Every row gives one point. Each copy is the shape, with its points in the same order, turned, moved and blurred by noise. Say if it was mirrored as well.
In the rows, 128 means zero.

Shape (9 x 3):
[[126 120  67]
 [106 102 178]
 [143 109 177]
 [153 131 126]
 [174 172  72]
 [123 155 161]
 [177  81 101]
 [178  77  96]
 [178 114  67]]
Copy 1 (9 x 3):
[[131 110  67]
 [114 178 155]
 [144 169 164]
 [153 126 127]
 [169  62 100]
 [117 126 163]
 [191 153  87]
 [195 157  84]
 [186 112  72]]
Copy 1 is: mirrored
Copy 2 (9 x 3):
[[174 166  72]
 [ 79 105 113]
 [109  85 138]
 [156 121 121]
 [207 175 133]
 [106 145 150]
 [190  93  85]
 [188  96  77]
 [210 130  93]]
Copy 2 is: only turned
Copy 3 (9 x 3):
[[203 143  88]
 [115  93 129]
 [100 131 116]
 [142 151 105]
 [190 215 102]
 [136 149 155]
 [151 135  45]
 [149 138  48]
 [180 181  52]]
Copy 3 is: mirrored
Copy 4 (9 x 3):
[[143 136  65]
 [ 79 110 159]
 [103  89 159]
 [144 102 124]
 [206 115  93]
 [138 137 162]
 [126  64  79]
 [127  65  76]
 [168  87  64]]
Copy 4 is: only turned

Shape (11 x 6):
[[ 70 175  77 133 171 181]
 [144 120 138 137 140  88]
 [ 82 193 113 172 195 103]
 [127 133 101 172 181  97]
 [152 187 171  57  96 102]
 [148  86 140  50 109 121]
 [ 98 189 165  79 193 134]
 [154  96 179  84 147 164]
 [ 95  87 157  90  88 157]
 [134 141  85 170  95 134]
 [124  86 121 140 105 178]]
Copy 1 (11 x 6):
[[119 169 184 143 242 143]
 [157 144 126 144 121 125]
 [163 202 154 197 203  89]
 [169 170 105 178 167 123]
 [143  83 197 107 101  58]
 [154 102 139  54 109 132]
 [205 146 226 115 180  91]
 [195 111 170  83 113 182]
 [123 153 174  69  90 173]
 [ 89 141 134 161 153 156]
 [117 135 147 119 124 195]]
Copy 1 is: mirrored
Copy 2 (11 x 6):
[[174 161  45 164 146 186]
 [145 136 119 131 146  70]
 [185 178  57 196 186  99]
 [177 122  75 166 152  77]
 [135 227 180 101 137 111]
 [113 148 135  51 110 110]
 [173 212  98 106 206 138]
 [124 121 146  67 173 137]
 [ 67 146 110  90 130 145]
 [136 128 114 185  94 121]
 [ 98  94 108 125 122 154]]
Copy 2 is: only turned
Copy 3 (11 x 6):
[[125 157  21 103 153 118]
 [110 130 159 149 124 129]
 [ 75 132  71 149 127  79]
 [ 78 118 101 173 147 128]
 [158 213 178 125  72  94]
 [157 157 194  87 123 166]
 [ 99 205 116  96 155  57]
 [167 169 183 101 179 123]
 [182 127 157  54 118 142]
 [155 106  88 154  95 157]
 [193  98 120 111 139 152]]
Copy 3 is: mirrored

Shape (13 x 9):
[[163 174 183 121 114 103  94 121 167]
 [126  77 133 179 106 130  91  75 190]
 [177 139 125 154 149 104 200 143  90]
 [ 91 100 102 159 154  83 173  89 187]
 [159 111 181 181 123 139 174 144 139]
 [123 162 181  53  82 122 181 150  98]
 [162 147 187  56 114 183 167  91 168]
 [167 184 136 141  97 199 148 110  98]
 [ 79  83 141 127 139  83 123 163 190]
 [ 97 171 139 100 186 131 164 173 162]
 [164  72 177 124 206 155 148 142  89]
 [101  93 127 168 146  73  95 156 198]
 [ 86 103 173 176 162  86 159  85 148]]
Copy 1 (13 x 9):
[[177 102 189 151 176 130  99  84 142]
 [ 77  70 189 146  87 119 114  86 105]
 [181 163 123 161 148 135 132 178  59]
 [ 88  95  98 178 139  97 167 118  92]
 [156 102 189 138 154 118 111 142  43]
 [241  97 130  90 162  61  99 155 133]
 [222  71 168  60 135 133 183 108 131]
 [206 106 134  70 115 175  82 139  92]
 [ 79 103 158 150 176  40 136 124 123]
 [128 146 112  88 219 107 146 123 125]
 [163 198 183  96 126  87 152 110  53]
 [ 63 119 171 173 177  83 115 109 121]
 [129 100 111 168 143  80 144  71  46]]
Copy 1 is: mirrored
Copy 2 (13 x 9):
[[192 130  85 102  88 171 134 142 157]
 [162  55 146 169  48 131 111  85 129]
 [140 191 146 157 128  92 188 150 100]
 [ 97 129 167 166  38  86 132  89 152]
 [160 122 155 188 102 139 172 171 128]
 [136 125 131  61 157 133 198 184 185]
 [186 106 126 128 171 142 181 105 222]
 [147 111  93 150 177 164 198 117 112]
 [110 118 174 119  55 130  83 161 164]
 [ 83 182 126 135 134 146 114 153 190]
 [166 138 144 188 179  63 110 175 131]
 [127 129 161 133  28 143  66 142 128]
 [116 110 123 174  47  70 144 156 172]]
Copy 2 is: mirrored
Copy 3 (13 x 9):
[[125 228 125 112 138 127 142 113 118]
 [195 143 134 109 147 105  80 110  59]
 [170 122 124 158 138 133 178 165 199]
 [198 107  67 125 149  74 111  90 140]
 [169 149 156 139 196 115 129 165 156]
 [ 78 146 121  50 156 149 176 143 195]
 [127 164  96  66 212 187 180 125 116]
 [120 128 168 125 154 151 219 155 100]
 [125 141  79 117 153  84  51 113 146]
 [ 80 138  66 163 178 114 148 102 166]
 [151 117 143 176 184 211 103 127 180]
 [148 160  92 151 129  71  47 112 122]
 [189 129 136 128 170  88 105  65 167]]
Copy 3 is: mirrored
Copy 4 (13 x 9):
[[189 138  82  57 128 162 142 118 152]
 [141  84 125 123  49 183 151  87 134]
 [169  90 139 137 182  70 176 121 121]
 [111 116 118 161  70 100 198  99 160]
 [167  51 145  93 149 136 195 111 133]
 [122  99 117  14 166  77 136 162 109]
 [145  61 100  13 128  88 132  74 176]
 [177  78 193  70 149 107  92 112 157]
 [ 98  95  59 138  87 145 188 166 148]
 [120 108  95 112 157  86 160 179 224]
 [113  40 102 129 218 138 169  81 139]
 [135 115  69 159  84 182 184 158 140]
 [110 132 137 132 117 146 219  89 141]]
Copy 4 is: mirrored
